Each row is a point. The last column is the point's height on a tilted bowl or saddle (a function of degree 2), plus a little noise. Along how many of its main directions does it bend up, bend down or stay straight?

Points:
[[ 0.50 -0.14 -0.29]
 [-0.41  0.29 -0.09]
 [ 0.01  0.54 -0.77]
 [ 1.19  0.13  0.65]
 [-0.35  0.02 -0.04]
 [-0.30  0.32 -0.27]
 [-0.43  0.44 -0.22]
 [-0.39 -0.31 -0.05]
 [ 0.31 -0.36 -0.45]
 [-0.06  0.25 -0.42]
 [ 0.09 -0.06 -0.37]]
Directions: 1 up, 1 down, 0 straight

Points (17 x 4):
[[-0.28  0.24  0.25  0.34]
 [ 0.30  0.34 -0.29  0.41]
 [ 0.36 -0.14 -0.74  0.48]
 [ 0.32 -0.21 -0.32  0.22]
 [ 0.36 -0.29 -0.38  0.27]
 [-0.17  0.25 -0.20  0.32]
 [-0.52 -0.06 -0.57  0.50]
 [ 0.20  0.14 -0.05  0.22]
 [-0.31  0.08  0.12  0.23]
 [-0.15  0.52  0.53  0.64]
 [ 0.24 -0.22  0.30  0.17]
 [-0.40 -0.50  0.49  0.25]
 [ 0.58 -0.62  0.49  0.57]
 [-0.10 -0.68 -0.70  0.48]
 [ 0.01 -0.57 -0.59  0.35]
 [ 0.24 -0.64 -0.12  0.25]
 [ 0.75 -0.32  0.46  0.60]]
Directions: 3 up, 0 down, 0 straight

Points (25 x 5):
[[-0.63 -0.43 -0.15 -0.90  0.40]
 [ 0.22  0.27 -0.03 -0.36  0.21]
 [-0.44 -0.64 -0.41  0.28  0.34]
 [ 0.23  0.18  0.02 -0.09  0.16]
 [-0.34  0.00  0.12 -0.25  0.14]
 [ 0.43  0.38  0.02  0.64  0.44]
 [ 0.25 -0.53 -0.92  0.48  0.73]
 [ 0.26  0.32 -0.17 -0.06  0.21]
 [ 0.17  0.76  0.14  0.32  0.39]
 [-0.09  0.57 -0.44 -0.12  0.29]
 [-0.11 -0.26  0.39 -0.44  0.15]
 [ 0.10 -0.14 -0.20  0.30  0.20]
 [-0.27 -0.22 -0.87 -0.35  0.40]
 [ 0.06 -0.08  0.05  1.21  0.83]
 [ 0.73 -0.55 -0.88  0.19  0.91]
 [ 0.58  0.20  0.20  0.05  0.29]
 [-0.64 -0.13  0.30 -0.38  0.26]
 [-0.05  0.53 -0.28  0.55  0.36]
 [-0.72 -0.14  0.09 -0.37  0.25]
 [ 0.12  0.37  0.69  0.02  0.35]
 [-0.08  0.10  0.38 -0.09  0.16]
 [ 0.11 -0.45  0.12  0.72  0.47]
 [-0.10 -0.21  0.35 -0.09  0.13]
 [ 0.33  0.11 -0.15  0.04  0.20]
 [ 0.22  0.57 -0.26  0.10  0.29]]
Directions: 4 up, 0 down, 0 straight

Points (25 x 5):
[[ 0.01 -0.98 -0.03  0.01  0.58]
 [-0.42  0.13  0.26 -0.34  0.07]
 [ 0.18  0.44 -0.27  0.20  0.25]
 [ 0.08  0.01 -0.21  0.47  0.20]
 [-0.93 -0.54  0.07 -0.12  0.49]
 [ 0.81 -0.25 -0.03  0.25  0.39]
 [ 0.28 -0.52 -0.67  0.14  0.03]
 [ 0.33 -0.74 -0.53 -0.30  0.05]
 [ 0.49  0.24  0.14 -0.37  0.63]
 [-0.56  0.25  0.28 -0.46  0.03]
 [ 0.22 -0.16 -0.25  0.36  0.16]
 [ 0.56 -0.50  0.24 -0.26  0.59]
 [ 0.12 -0.05  0.26  0.27  0.25]
 [ 0.73 -0.37 -0.09  0.69  0.33]
 [ 0.32 -0.01 -0.50 -0.38  0.04]
 [ 0.08 -0.02  0.76 -0.08  0.56]
 [-0.74  0.58 -0.07 -0.07  0.08]
 [ 0.15 -0.17 -0.68  0.36  0.11]
 [-0.59  0.16  0.20 -0.64 -0.02]
 [ 0.36 -0.21 -0.01  0.33  0.22]
 [ 0.84 -0.10  0.28 -0.47  1.06]
 [-0.15 -0.69  0.25 -0.09  0.46]
 [ 0.20  0.45 -0.02 -0.44  0.46]
 [-0.27 -0.38  0.33  0.04  0.32]
 [-0.38  0.04  0.49  0.50  0.38]]
Directions: 2 up, 0 down, 2 straight

Points:
[[ 0.14 -0.58 -0.10 -0.65 -0.25  0.16 -0.01]
 [-0.85  0.81 -0.09 -0.65 -0.56  0.03  0.15]
 [-0.04 -0.55  0.04 -0.03 -0.22  0.32 -0.04]
 [-0.62  0.92  0.14  0.12 -0.40  0.21 -0.15]
 [ 0.13  0.05  0.77 -0.09 -0.15  0.09 -0.09]
 [ 0.43  0.21  0.20  0.49  0.25 -0.12  0.11]
 [-0.21  0.34  0.10  0.02 -0.13  0.00  0.38]
 [ 0.04  0.27 -0.12 -0.15 -0.43 -0.56  0.11]
 [ 0.22 -0.72 -0.53 -0.44  0.16  0.27 -0.46]
 [ 0.22  1.08  0.11  0.76  0.18  0.11 -0.15]
 [-0.21 -0.43  0.68  0.15 -0.05  0.26 -0.44]
 [-0.76  0.11 -0.22  0.37  0.22 -0.18  0.77]
 [ 0.20 -0.45  0.47  0.18 -0.55 -0.06 -0.37]
 [ 0.41 -0.03 -0.67  0.54 -0.47  0.45 -0.26]
 [ 0.21 -0.31  0.01  0.07 -0.29 -0.19  0.02]
 [ 0.21 -0.44 -0.08  0.20  0.61  0.38 -0.32]
 [ 0.46 -0.06  0.44 -0.12 -0.03 -0.19  0.04]
 [ 0.31 -0.27  0.03 -0.48  0.61  0.20 -0.23]
 [-0.11  0.39  0.25  0.14 -0.54 -0.29  0.04]
 [ 0.20 -0.99 -1.01  0.33 -0.11 -0.50 -1.02]
 [ 0.38  0.35 -0.06  0.04  1.20  0.01  0.01]
 [ 0.23  0.07  0.21 -0.03  0.32  0.83 -0.51]
 [-0.46  0.47  0.13 -0.09 -0.44 -0.84  0.28]
 [ 0.36  0.75 -0.40 -0.54 -0.28  0.52 -0.94]
 [ 0.28 -0.27 -0.25 -0.31  0.21  0.21 -0.08]
 [ 0.41  0.20  0.36 -0.28  0.10 -0.58  0.18]
 [ 0.11 -0.62  0.61  0.12  0.19 -0.02 -0.51]
 [ 0.06  0.44 -0.24  0.22  0.18 -0.18  0.31]
 [-0.95  0.46 -0.32  0.01  0.23 -0.11  0.90]
 [-0.09  0.44 -0.39  0.29 -0.30  0.12  0.11]
 [-0.67  0.55  0.37 -0.63  0.56  0.41  0.16]
 [-0.16  0.30  0.14  0.18  0.33  0.72 -0.21]
 [ 0.00  0.46 -0.43 -0.23  0.06 -0.45  0.18]
 [-0.18  0.24 -0.35  0.47  0.13 -0.20  0.44]
 [ 0.18  0.06 -0.11  0.59 -0.12  0.45 -0.04]
 [ 0.15 -0.21  0.27 -0.32  0.14 -0.10  0.18]
 [ 0.07 -0.85 -0.48 -0.03  0.63 -0.33 -0.73]
 [ 0.93  0.05  0.35 -0.36 -0.20 -0.40 -0.22]]
Directions: 0 up, 3 down, 3 straight
